Each row of a before or after table is a point. One or more steps were done to the points. Then noise was added and the rows were shuffled. The steps act on how far a point lies along the listed directions, d1 being the first. Name the steps. A step turns or swaps two directions, mirrors them in a line or flattens them onto one, adds a multiple of one to another, or multiplies one. Angles are multiples of 10 degrees, from the lower direction toward the higher: turns from -170 to 170, lines from 10 to 170 but not 90. Use the fewest steps. Two steps may share a direction if one is a turn and the other turns, adds or multiplies; they go together, in the order done. Otherwise the lowest direction goes first.

Directions:
(1): -0.21	-0.67	-0.05
(2): 0.00	0.05	-0.71
(3): -0.68	0.21	0.02
Before (10 x 3):
0.49	0.20	-0.05
0.18	-0.20	0.53
0.38	-0.37	0.26
0.24	-0.23	-1.51
-0.30	-0.27	0.14
-0.05	-0.19	-0.10
0.15	0.11	0.56
0.14	-0.07	0.41
-0.04	0.29	0.55
0.21	-0.43	0.41
After (10 x 3):
-0.05	-0.15	-0.15
0.38	-0.49	0.23
0.18	-0.25	0.56
0.13	-0.15	0.41
-0.04	0.33	0.56
0.46	0.09	-0.06
0.22	-0.29	-1.49
-0.31	-0.23	0.15
0.13	0.11	0.56
0.19	-0.56	0.41
Steps: add -0.3 times d3 to d1

Directions:
(1): -0.13	-0.67	-0.26	-0.89	0.33	-0.17	-0.13	0.01	0.18
(2): -0.13	-0.36	-0.47	0.20	-0.68	0.38	-0.38	-0.53	0.24
(3): 0.31	0.48	0.27	-0.45	-0.44	-0.64	-0.28	-0.41	0.21
(4): 0.53	-0.50	-0.03	0.58	0.27	-0.53	0.18	-0.19	0.46
Before (8 x 9):
-0.24	0.60	0.12	0.46	-0.74	0.83	-0.18	-0.17	-0.56
0.19	-0.92	-0.37	0.20	0.48	-0.31	0.25	-0.02	0.35
-0.19	0.69	0.37	0.11	0.24	0.25	0.24	0.48	-0.58
0.75	0.20	0.22	1.07	0.45	-0.61	0.43	0.05	0.12
0.21	0.22	0.06	-0.40	0.03	-0.35	0.07	0.28	0.12
0.28	-0.71	-0.02	0.05	0.69	-0.46	0.29	0.54	0.20
-0.03	-0.53	-0.20	0.00	-0.16	0.08	-0.34	-0.15	0.15
-0.32	0.58	-0.11	0.51	-0.36	0.75	-0.15	0.03	-0.36
After (8 x 9):
-0.06	-0.74	-0.49	0.76	-0.31	0.74	-0.11	-0.37	0.02
0.02	-0.39	0.00	-0.41	0.05	-0.26	-0.32	-0.02	0.11
-0.02	-0.51	-0.58	0.80	-0.11	0.44	-0.09	-0.32	0.23
0.35	0.21	0.18	-0.63	-0.05	-0.95	-0.08	-0.22	0.25
0.47	0.46	0.51	-0.22	0.05	-0.92	0.09	0.29	0.09
-0.01	0.40	0.06	-0.09	0.02	0.07	0.17	0.50	-0.15
0.36	1.10	0.24	0.23	-0.84	-0.34	-0.28	-0.53	-0.09
0.14	0.13	0.06	1.08	0.08	0.24	0.27	0.07	-0.17
Steps: turn d1 and d2 by -50 degrees; turn d3 and d4 by -100 degrees

Directions:
(1): -0.63	0.95	-0.32	0.19	0.11	0.08	-0.26	0.11	0.37	-0.29	0.46	0.23	0.46	0.32
(2): 0.06	0.17	0.02	-0.15	0.42	-0.16	0.46	-0.46	0.89	0.03	-0.59	0.47	0.12	-0.54
Before (10 x 14):
0.29	-0.51	0.15	-0.02	-0.33	-0.14	-0.10	0.05	-0.53	0.04	-0.26	-0.25	-0.48	-0.18
0.13	-0.29	0.15	-0.30	-0.18	-0.02	0.17	0.01	0.24	-0.18	-0.19	-0.05	-0.07	0.01
0.38	-0.19	-0.11	-0.23	0.07	-0.30	0.36	-0.31	0.48	0.23	-0.47	0.31	-0.19	-0.69
0.74	-0.69	0.39	-0.18	0.18	-0.20	0.10	-0.31	-0.12	0.51	-0.59	-0.06	-0.31	-0.68
0.32	-0.84	0.48	-0.35	-0.13	-0.29	0.32	-0.33	-0.12	0.29	-0.53	0.28	-0.33	-0.32
0.67	-0.60	0.01	-0.15	0.07	-0.29	0.46	-0.36	0.42	0.24	-0.77	0.50	-0.45	-0.55
-0.44	0.53	-0.04	0.04	-0.08	0.06	-0.46	0.06	0.16	-0.10	0.43	0.17	0.49	0.30
-0.25	-0.02	-0.13	0.06	-0.39	-0.14	-0.54	0.25	-0.72	-0.04	0.41	-0.60	-0.34	0.57
0.19	-1.32	0.09	0.05	-0.76	0.14	-0.47	0.67	-1.85	0.21	0.47	-1.02	-0.44	0.51
-0.32	0.09	-0.23	0.30	-0.02	0.21	-0.11	0.15	-0.23	-0.25	0.35	-0.03	0.14	0.58
After (10 x 14):
-0.12	-0.03	0.03	-0.18	-0.28	0.05	-0.09	0.21	0.03	-0.29	0.15	-0.13	0.06	0.29
0.02	-0.26	0.04	0.09	-0.42	-0.06	-0.35	0.24	-0.67	-0.07	0.07	-0.34	-0.38	0.10
-0.37	0.64	-0.47	0.14	-0.26	-0.06	-0.43	0.32	-0.07	-0.11	0.64	0.03	0.20	0.25
0.39	-0.75	0.21	-0.23	-0.09	-0.36	0.13	-0.26	-0.23	0.25	-0.56	-0.37	-0.66	-0.21
-0.37	0.55	-0.50	0.38	-0.40	0.07	-0.61	0.47	-0.34	-0.25	0.79	0.15	0.06	0.68
-0.43	0.02	0.10	0.04	-0.47	-0.04	-0.50	0.27	-0.72	-0.05	0.63	0.02	0.05	0.64
0.72	-1.92	0.35	-0.18	-0.54	-0.02	0.10	0.20	-1.47	0.45	-0.28	-0.83	-0.72	-0.10
0.21	-0.50	0.05	0.05	0.20	0.02	0.46	-0.29	0.16	0.03	-0.47	0.16	-0.12	-0.08
0.14	-0.10	0.25	-0.25	0.18	-0.15	0.12	-0.39	0.58	0.17	-0.42	0.33	0.21	-0.43
-0.18	0.33	-0.04	0.25	-0.23	0.09	-0.83	0.40	-0.78	0.10	0.75	-0.36	0.14	0.41
Steps: swap d1 and d2

Directions:
(1): 0.22	0.03	-0.24	-0.07	-0.25	0.36	0.31	0.66	0.37	-0.14	-0.16	0.14	-0.43	-0.07	-0.17	-0.40	-0.09	1.25	-0.44	-0.39	-0.20	0.78	-0.35	0.04	0.09	-0.01	0.08	-0.02	-0.99	-0.12	0.01	-0.50
(2): -0.26	-0.75	-0.11	0.10	-0.79	-0.04	0.31	-0.12	0.35	0.21	0.88	0.22	0.31	-0.07	0.21	-0.12	0.31	-0.33	0.49	-0.28	0.55	0.62	-0.86	0.22	0.08	-0.03	-0.31	0.52	0.28	-0.40	0.43	-0.16
Before (11 x 32):
0.27	-0.07	-0.10	-0.36	-0.51	0.60	0.63	0.55	0.53	-0.37	-0.21	-0.04	-0.57	-0.07	-0.09	-0.66	-0.06	1.54	-0.59	-0.57	-0.02	0.96	-0.18	0.03	0.50	0.27	0.19	-0.25	-1.19	-0.27	0.01	-0.49
0.23	0.16	-0.05	0.24	-0.31	-0.09	0.01	0.62	0.44	-0.18	0.19	0.28	-0.35	0.08	0.00	-0.13	-0.34	1.09	-0.19	-0.23	-0.12	0.92	-0.37	0.14	0.09	0.10	0.18	0.23	-0.72	-0.21	0.18	-0.43
0.14	-0.16	-0.15	0.03	-0.26	-0.05	0.31	-0.04	0.15	0.07	-0.07	0.22	-0.12	-0.07	-0.16	-0.20	-0.04	0.60	0.10	-0.19	-0.10	0.21	-0.73	0.06	0.02	-0.14	-0.13	0.31	-0.35	0.10	-0.24	-0.35
-0.05	-0.41	0.18	-0.03	-0.52	-0.09	0.18	0.16	0.36	0.16	0.42	0.08	0.18	0.02	0.18	-0.21	0.23	-0.05	0.37	-0.11	0.51	0.30	-0.48	0.15	-0.11	-0.10	-0.15	0.42	0.05	-0.46	0.36	-0.15
-0.01	-0.13	-0.03	-0.15	0.03	-0.44	-0.31	-0.56	-0.45	0.04	-0.10	-0.11	0.27	-0.05	0.02	0.53	-0.19	-1.10	0.46	0.46	-0.07	-0.74	0.57	0.17	-0.15	-0.16	0.06	0.01	0.68	0.29	-0.11	0.48
-0.22	-0.36	0.03	0.10	-0.24	-0.23	-0.12	-0.44	-0.07	-0.13	0.46	-0.08	0.63	0.00	0.17	0.34	0.13	-1.04	0.51	0.16	0.51	-0.32	-0.21	0.05	0.04	-0.12	-0.17	0.33	0.71	0.03	0.05	0.54
0.04	-0.18	0.00	0.26	-0.27	-0.09	-0.46	-0.40	-0.04	0.23	0.35	0.17	0.23	-0.25	0.40	0.09	0.14	-0.84	0.39	0.19	0.43	-0.24	-0.16	0.12	-0.17	-0.05	0.09	0.34	0.54	0.04	0.15	0.20
0.37	0.04	-0.02	-0.05	-0.03	0.25	0.19	0.45	0.40	-0.22	-0.19	0.04	-0.28	0.30	-0.37	-0.56	-0.15	0.85	-0.46	-0.22	-0.26	0.28	-0.02	-0.21	0.11	0.10	0.01	-0.13	-0.77	0.02	-0.16	-0.13
0.01	0.03	0.19	0.14	0.32	-0.16	-0.55	-0.63	-0.27	0.06	-0.30	0.00	0.47	0.15	0.04	0.25	-0.04	-0.81	0.05	0.53	-0.03	-0.65	0.50	-0.11	-0.09	0.13	0.18	-0.12	0.66	0.37	-0.17	0.53
-0.43	-1.20	-0.04	0.36	-0.84	-0.64	0.21	-0.83	0.43	0.66	1.38	0.36	0.54	-0.03	0.44	0.21	0.67	-1.75	1.29	-0.14	1.28	0.11	-0.88	0.17	0.21	-0.16	-0.57	0.81	1.23	-0.61	0.67	0.30
0.00	-0.11	0.26	0.24	0.27	-0.22	-0.09	-0.64	-0.54	0.01	0.21	0.09	0.45	-0.12	0.04	0.33	0.14	-1.18	0.48	0.30	0.33	-0.72	0.06	0.25	-0.23	0.03	-0.07	0.11	0.87	0.08	0.05	0.42
After (11 x 32):
0.09	0.10	0.26	0.02	0.44	-0.22	-0.25	-0.36	-0.12	-0.11	-0.14	-0.19	0.23	0.42	-0.18	-0.04	-0.14	-0.65	-0.01	0.33	-0.06	-0.82	0.56	-0.33	-0.03	0.11	-0.03	-0.16	0.42	0.22	-0.25	0.54
0.22	-0.45	-0.17	0.17	-0.49	0.32	0.53	0.35	0.21	-0.12	0.40	0.42	-0.09	-0.30	-0.11	-0.38	0.11	0.61	0.02	-0.46	0.32	0.77	-0.89	0.45	-0.05	-0.02	-0.10	0.33	-0.52	-0.33	0.26	-0.44
0.19	0.78	0.33	0.27	0.67	-0.48	-0.59	-0.08	-0.31	-0.19	-0.34	-0.08	-0.09	0.21	0.01	0.42	-0.53	-0.21	-0.09	0.51	-0.34	-0.54	0.82	-0.11	-0.11	0.13	0.33	-0.16	0.22	0.27	-0.18	0.30
0.34	-0.02	-0.25	0.16	-0.45	0.31	-0.17	0.35	0.34	0.04	0.06	0.27	-0.33	-0.29	0.16	-0.34	0.00	0.61	-0.20	-0.19	0.10	0.53	-0.44	0.12	-0.08	-0.08	0.24	0.25	-0.59	-0.05	0.10	-0.33
0.06	-0.77	-0.43	-0.14	-1.03	-0.02	0.36	0.16	0.36	0.05	0.50	0.28	-0.03	-0.22	-0.03	-0.10	-0.04	0.19	0.35	-0.25	0.16	0.82	-0.64	0.43	0.03	-0.16	-0.11	0.43	-0.32	-0.22	0.30	-0.30
0.12	-0.21	-0.30	-0.03	-0.48	0.33	0.26	0.58	0.44	-0.34	0.09	0.10	-0.08	-0.05	-0.10	-0.26	-0.04	0.85	-0.22	-0.36	0.12	0.74	-0.58	0.08	0.15	-0.09	-0.03	0.21	-0.83	-0.11	0.00	-0.16
-0.05	-0.70	-0.16	0.18	-0.75	0.15	0.06	-0.11	0.48	0.15	0.48	0.44	0.35	-0.01	0.09	-0.27	0.24	0.10	0.14	-0.18	0.39	0.77	-0.72	0.18	0.11	0.10	-0.08	0.45	-0.01	-0.18	0.31	-0.13
0.19	0.30	0.04	-0.01	0.36	-0.21	-0.08	-0.31	-0.27	0.01	-0.57	0.05	-0.10	0.00	-0.18	0.12	-0.18	0.18	0.06	0.19	-0.32	-0.57	0.01	-0.11	-0.06	-0.10	0.06	-0.02	-0.03	0.44	-0.50	0.00
0.31	0.36	0.18	-0.12	0.21	0.06	0.04	0.51	0.15	-0.09	-0.56	-0.12	-0.31	0.07	-0.10	-0.22	-0.13	0.74	-0.27	0.04	-0.12	-0.09	0.28	-0.06	-0.19	-0.06	0.19	-0.16	-0.57	-0.05	-0.08	-0.13
0.62	0.19	-0.50	-0.01	-0.10	0.45	0.50	1.19	0.81	-0.09	-0.62	0.34	-1.22	-0.12	-0.40	-0.66	-0.12	2.25	-0.77	-0.73	-0.25	1.14	-0.34	-0.12	0.31	-0.06	0.25	-0.15	-1.97	-0.26	-0.12	-0.81
0.11	0.60	0.45	-0.30	0.77	-0.11	-0.30	-0.67	-0.58	-0.27	-0.73	-0.56	0.00	0.13	0.07	0.27	-0.22	-0.65	-0.19	0.47	-0.12	-1.21	1.35	-0.25	0.24	0.30	0.30	-0.71	0.52	0.35	-0.43	0.69
Steps: turn d1 and d2 by -130 degrees

Directions:
(1): 0.44	0.68	-0.17	-0.72	0.26	0.07	-0.01	0.52	0.62	-0.21	-0.11	0.78	-0.45	-0.18	-0.26	-0.08	-0.54	0.31	-0.40	-0.55	-0.62	0.71	0.23	-0.33	0.53	0.26	0.69	-0.02	-0.11	0.31	-0.23	0.24	-0.26	0.56	-0.21	-0.54	-0.14	-0.10	0.28	0.40	-0.40	0.11	-0.33	0.51	0.61	0.24	0.19	-0.22	-0.80	-0.43	-0.20	0.49	-0.44	0.26	-0.07	-0.27	0.12	-0.03	0.81	-0.37	-0.42	0.30	0.37	0.38
(2): -0.15	-0.43	0.43	0.37	0.34	0.40	-0.01	-0.04	-0.03	-0.41	-0.33	0.42	-0.38	0.00	-0.23	0.78	-0.31	-0.10	-0.55	0.22	-0.74	0.27	-0.02	0.50	0.84	0.00	0.12	-0.48	-0.38	-0.32	0.09	-0.83	-0.75	-0.44	0.80	-0.16	0.53	-0.06	-0.23	-0.06	0.64	-0.07	-0.22	-0.31	-0.16	-0.12	0.09	0.83	0.12	-0.17	-0.33	0.06	-0.42	-0.02	0.75	-0.67	-0.18	0.01	-0.15	0.32	-0.05	-0.32	0.49	-0.71
(3): 0.46	0.34	-0.10	-0.01	0.65	0.66	0.71	0.20	0.48	-0.60	0.06	-0.06	0.01	-0.33	0.22	-0.10	0.32	-0.96	-0.20	0.42	0.10	-0.02	0.20	0.44	-0.27	-0.17	-0.50	-0.29	0.44	0.57	0.83	-0.22	0.43	-0.17	0.53	0.07	-0.82	-0.10	0.47	0.10	-0.22	0.16	-0.36	0.31	-0.23	0.33	-0.46	0.53	0.68	-0.18	-0.12	-0.06	-0.07	-0.42	0.13	0.16	0.19	0.23	1.24	-0.12	0.40	0.15	-0.21	-0.06
(4): -0.44	-0.39	-0.64	0.05	-0.46	0.52	-0.36	0.16	-0.02	-0.54	0.33	-0.25	-0.10	0.63	0.51	0.14	0.73	0.60	-0.19	0.04	0.42	0.86	-0.54	0.18	0.20	0.23	0.26	-0.17	0.13	-0.04	-0.19	0.78	0.38	0.25	0.31	-0.28	0.20	0.30	-0.39	0.46	0.37	0.01	-0.29	0.86	0.51	-0.83	0.14	0.47	0.16	0.26	-0.73	-0.11	0.45	-0.60	0.44	0.65	-0.31	0.02	0.32	-0.20	0.10	0.09	0.14	-0.14
(5): 0.49	-0.48	-0.17	0.16	0.11	0.39	0.43	-0.37	0.14	-0.45	-0.54	0.13	-0.31	0.38	-0.32	0.54	-1.03	0.10	0.54	-0.32	0.47	-0.10	0.25	0.12	-0.05	-0.51	0.55	0.43	-0.32	0.03	0.03	0.64	0.10	0.00	0.37	0.19	-0.12	0.02	-0.04	0.39	0.58	-0.46	0.01	0.02	0.28	-0.04	-0.44	0.22	-0.42	0.07	0.75	-0.39	-0.30	-0.13	0.21	0.49	0.61	-0.74	-0.02	-0.04	-0.28	0.23	-1.35	-0.35
Before (9 x 64):
0.21	0.22	-0.20	0.09	0.12	-0.26	0.22	-0.28	0.07	0.04	-0.12	-0.09	0.14	-0.10	0.07	-0.28	-0.04	-0.26	0.42	0.03	0.38	-0.63	0.17	-0.09	-0.79	-0.35	-0.07	0.53	0.21	0.42	0.20	0.20	0.51	-0.04	-0.22	0.56	-0.30	-0.39	-0.02	-0.16	-0.23	-0.09	0.20	-0.11	-0.50	0.10	-0.45	-0.40	0.05	0.10	0.45	-0.47	0.07	0.04	-0.40	0.21	0.06	-0.20	-0.10	0.10	-0.03	0.14	-0.59	-0.13
-0.82	-0.21	0.06	0.47	-0.55	-0.24	-0.38	-0.05	-0.61	0.62	0.29	-0.70	0.48	-0.15	0.58	-0.14	0.86	-0.07	-0.17	0.60	-0.03	-0.37	-0.18	0.35	-0.07	0.27	-0.64	-0.10	-0.05	-0.29	0.09	-0.62	-0.17	-0.47	-0.04	0.13	0.39	0.02	-0.42	-0.47	0.20	-0.14	0.19	-0.25	-0.53	-0.16	0.12	0.10	0.81	0.45	-0.40	-0.17	0.43	-0.05	-0.07	-0.09	-0.48	0.33	-0.72	0.27	0.40	-0.48	0.46	0.00
0.27	-0.17	-0.07	0.29	-0.11	-0.55	0.23	-0.56	-0.27	0.20	0.09	-0.27	0.43	-0.10	-0.03	-0.28	-0.16	-0.44	0.58	0.03	0.82	-0.82	-0.22	-0.01	-0.95	-0.56	-0.52	0.25	0.13	0.31	0.10	-0.21	0.49	-0.30	-0.32	0.47	-0.51	0.03	0.11	-0.28	0.16	-0.16	0.58	-0.32	-0.54	0.29	-0.18	-0.23	0.33	0.12	0.79	-0.13	0.35	0.10	-0.42	0.17	0.24	-0.05	-0.30	0.24	0.45	0.11	-0.83	0.02
0.43	-0.08	0.13	0.37	0.34	-0.07	0.37	-0.34	-0.12	0.25	-0.34	-0.29	0.29	-0.33	-0.37	0.09	-0.56	-0.55	0.92	-0.02	0.37	-0.99	0.40	-0.22	-0.59	-0.56	-0.42	0.30	0.03	0.03	0.23	-0.22	-0.05	-0.39	-0.05	0.41	-0.39	-0.25	0.33	-0.49	-0.11	-0.02	0.34	-0.71	-0.42	0.43	-0.22	-0.15	0.21	0.08	0.88	-0.32	-0.29	0.26	-0.29	-0.06	0.54	-0.17	-0.35	0.25	0.06	0.19	-0.84	-0.38
-0.20	-0.49	0.40	0.11	-0.07	-0.47	-0.46	-0.33	-0.33	0.30	-0.49	0.12	-0.13	0.26	-0.27	0.32	-0.48	0.70	0.33	-0.17	-0.02	0.19	0.02	-0.37	0.26	0.03	0.70	0.27	-0.31	-0.37	-0.34	-0.10	-0.41	0.12	-0.44	0.15	0.63	0.07	-0.30	-0.27	0.54	-0.26	0.18	-0.61	0.30	0.12	0.49	-0.17	-0.70	-0.04	0.18	-0.02	-0.21	0.22	0.27	0.05	0.15	-0.49	-1.31	0.04	-0.40	-0.18	-0.37	-0.22
-0.72	-0.21	0.21	0.54	0.03	0.33	-0.34	0.28	-0.23	-0.28	0.24	-0.26	0.01	0.08	0.70	0.38	1.15	0.11	-0.73	0.72	-0.31	0.40	-0.64	0.44	0.37	0.47	-0.59	-0.66	0.46	-0.25	0.18	-0.72	-0.34	-0.37	0.56	-0.33	0.31	-0.07	-0.38	-0.21	0.16	0.41	-0.18	0.09	-0.27	-0.57	0.52	0.73	1.12	-0.03	-0.97	-0.33	0.03	-0.41	0.69	-0.33	-0.72	0.46	0.06	0.16	0.48	-0.31	1.07	-0.53
0.01	-0.21	0.34	0.13	-0.07	-0.54	-0.28	-0.39	-0.28	0.58	-0.56	0.32	-0.22	0.12	-0.53	0.18	-0.66	-0.01	0.14	-0.21	-0.15	-0.21	0.21	-0.51	-0.15	-0.06	0.45	0.36	-0.38	-0.30	-0.60	-0.22	0.13	-0.46	-0.10	-0.11	0.08	-0.02	-0.26	-0.14	0.11	-0.27	0.46	-0.44	-0.13	0.09	0.19	-0.41	-0.64	0.06	0.57	0.17	-0.36	0.34	-0.27	-0.24	-0.05	-0.23	-1.00	0.22	-0.44	-0.16	-0.34	-0.05
-0.97	-0.94	-0.19	0.67	-0.15	0.66	-0.24	-0.22	-0.53	-0.23	0.20	-0.51	0.29	0.51	0.27	0.29	0.91	0.28	-0.31	0.71	0.39	-0.10	-0.53	0.53	0.01	0.14	-0.45	-0.36	-0.11	-0.43	0.12	-0.12	0.18	-0.34	0.72	0.22	0.48	0.01	-0.50	-0.26	0.40	-0.03	0.23	-0.01	-0.46	-0.57	-0.02	0.90	0.88	0.37	-0.77	-0.42	0.50	-0.59	0.68	0.27	-0.55	0.16	-0.33	0.25	0.48	-0.29	0.51	-0.76
0.61	0.18	-0.19	0.03	-0.22	-0.38	0.23	-0.11	-0.08	0.34	0.09	-0.64	0.31	-0.15	-0.13	-0.43	0.20	-0.74	0.73	0.08	0.93	-0.60	0.29	-0.27	-0.85	-0.46	-0.25	0.30	0.22	0.28	0.36	0.34	0.90	0.05	-0.71	0.23	-0.66	0.05	0.25	0.01	-0.28	0.02	0.33	0.03	-0.24	0.44	-0.29	-0.40	0.25	0.14	0.72	-0.11	-0.05	0.02	-0.82	0.56	0.15	-0.23	-0.24	-0.14	0.12	0.23	-0.95	0.51
After (9 x 64):
-0.63	0.36	-0.46	0.01	-0.38	0.07	-0.42	0.55	-0.04	-0.04	0.77	-0.66	0.36	0.15	1.13	-0.52	1.77	0.34	-0.37	0.50	0.46	0.53	-0.75	-0.10	-0.39	0.65	-0.65	-0.29	1.00	0.17	0.07	0.33	0.56	0.28	-0.24	-0.38	-0.29	0.05	-0.13	0.03	-0.59	0.59	-0.13	0.82	0.09	-0.62	0.52	-0.04	1.03	0.12	-1.00	-0.28	0.59	-0.56	-0.02	0.50	-0.66	0.58	0.62	-0.32	0.57	0.08	0.83	0.32
0.67	0.13	0.55	0.33	0.84	0.01	0.56	-0.22	0.09	0.16	-0.59	0.20	0.07	-0.72	-0.70	0.34	-1.02	-0.91	0.54	0.02	-0.35	-1.02	0.69	-0.08	-0.15	-0.58	-0.40	0.04	-0.14	0.02	0.43	-0.97	-0.59	-0.58	0.21	0.31	-0.36	-0.45	0.54	-0.60	-0.13	0.05	0.21	-1.04	-0.60	0.83	-0.22	0.07	0.12	-0.25	0.88	-0.09	-0.78	0.53	-0.11	-0.73	0.60	-0.10	-0.14	0.38	-0.03	0.07	-0.48	-0.54
-0.78	-0.25	-0.72	0.05	-0.16	0.78	-0.28	0.33	-0.08	-0.42	0.58	-0.43	0.28	0.42	0.58	-0.28	1.41	0.39	-0.53	0.53	0.48	0.51	-0.59	0.27	-0.10	0.45	-0.34	-0.40	0.30	0.08	0.14	0.48	0.67	0.22	0.38	-0.13	-0.03	0.05	-0.20	0.09	-0.22	0.25	-0.08	0.85	-0.01	-0.56	0.06	0.64	0.76	0.23	-1.22	-0.11	0.70	-0.76	0.40	0.62	-0.61	0.41	0.73	-0.22	0.52	0.07	0.81	-0.15
0.96	-0.22	0.12	0.27	0.27	0.11	0.62	-0.30	0.13	-0.21	-0.55	-0.11	-0.19	-0.09	-0.61	0.42	-0.84	-0.92	0.62	0.01	0.50	-0.53	0.57	0.12	-0.27	-0.77	0.17	0.21	-0.26	0.16	0.50	-0.02	0.34	-0.25	0.06	0.21	-0.46	-0.06	0.21	0.19	0.39	-0.29	0.15	-0.26	-0.21	0.56	-0.52	0.27	-0.01	-0.06	1.03	-0.21	-0.71	0.05	-0.24	0.22	0.49	-0.66	-0.20	0.04	-0.13	0.18	-1.41	-0.13
-0.10	-0.06	0.51	-0.16	0.20	-0.44	-0.44	0.01	-0.07	0.24	-0.41	0.42	-0.23	-0.06	-0.28	0.19	-0.36	0.51	-0.12	-0.13	-0.54	0.43	0.08	-0.39	0.53	0.24	0.65	-0.03	-0.20	-0.19	-0.23	-0.49	-0.60	0.19	-0.45	-0.09	0.53	-0.02	-0.08	-0.30	0.21	-0.03	-0.02	-0.48	0.30	0.34	0.62	-0.11	-0.69	-0.30	-0.17	0.31	-0.39	0.33	0.27	-0.34	0.02	-0.19	-0.81	-0.03	-0.38	-0.17	0.29	-0.07
0.17	0.12	0.56	-0.05	0.26	-0.56	-0.18	-0.18	-0.07	0.59	-0.64	0.65	-0.33	-0.24	-0.68	0.14	-0.80	-0.26	-0.17	-0.19	-0.65	-0.17	0.39	-0.51	0.07	0.03	0.41	0.16	-0.41	-0.18	-0.47	-0.69	-0.14	-0.48	-0.07	-0.23	0.00	-0.16	-0.05	-0.23	-0.12	-0.15	0.34	-0.54	-0.23	0.40	0.24	-0.39	-0.68	-0.19	0.47	0.42	-0.64	0.52	-0.27	-0.69	-0.05	-0.04	-0.71	0.22	-0.47	-0.18	0.04	0.01
-0.20	0.43	-0.41	-0.14	-0.37	-0.08	-0.06	0.26	0.00	0.41	0.35	-0.50	0.38	-0.26	0.58	-0.57	0.60	-0.10	-0.01	0.19	0.22	-0.11	0.07	0.04	-0.34	0.23	-0.31	0.19	0.19	0.29	0.19	0.13	0.35	0.10	-0.36	-0.02	-0.30	-0.02	0.01	-0.04	-0.34	-0.10	-0.01	0.37	-0.06	0.12	-0.08	-0.28	0.39	0.26	-0.21	-0.03	0.35	-0.09	-0.46	0.35	-0.09	0.20	0.29	-0.20	0.26	0.03	-0.03	0.52
0.70	-0.09	0.13	0.23	0.44	-0.19	0.57	-0.49	0.11	-0.23	-0.34	0.33	0.00	-0.27	-0.42	0.17	-0.91	-0.71	0.31	-0.08	0.27	-0.63	0.12	0.21	-0.45	-0.69	-0.21	0.09	-0.13	0.42	0.31	-0.58	0.06	-0.41	0.16	0.30	-0.56	-0.14	0.30	-0.11	0.36	-0.26	0.33	-0.41	-0.48	0.58	-0.34	0.18	0.07	-0.22	0.91	-0.01	-0.24	0.20	-0.07	-0.25	0.48	-0.23	0.13	0.27	0.27	0.15	-0.90	-0.25
0.42	0.07	0.05	0.18	0.49	0.00	0.44	-0.33	0.24	-0.27	-0.51	0.29	-0.15	-0.15	-0.23	0.19	-0.62	-0.41	0.26	0.01	-0.01	-0.56	0.36	0.14	-0.36	-0.50	0.13	0.42	-0.06	0.36	0.32	-0.16	0.09	-0.24	0.26	0.52	-0.18	-0.49	0.01	-0.12	0.10	-0.22	0.07	-0.32	-0.53	0.22	-0.55	0.00	-0.06	-0.09	0.55	-0.45	-0.36	0.10	-0.04	-0.12	0.20	-0.37	-0.03	0.20	-0.15	0.09	-0.67	-0.49
Steps: flatten d1 and d3 onto the line at 120 degrees; turn d2 and d5 by -70 degrees; multiply d4 by 1.6
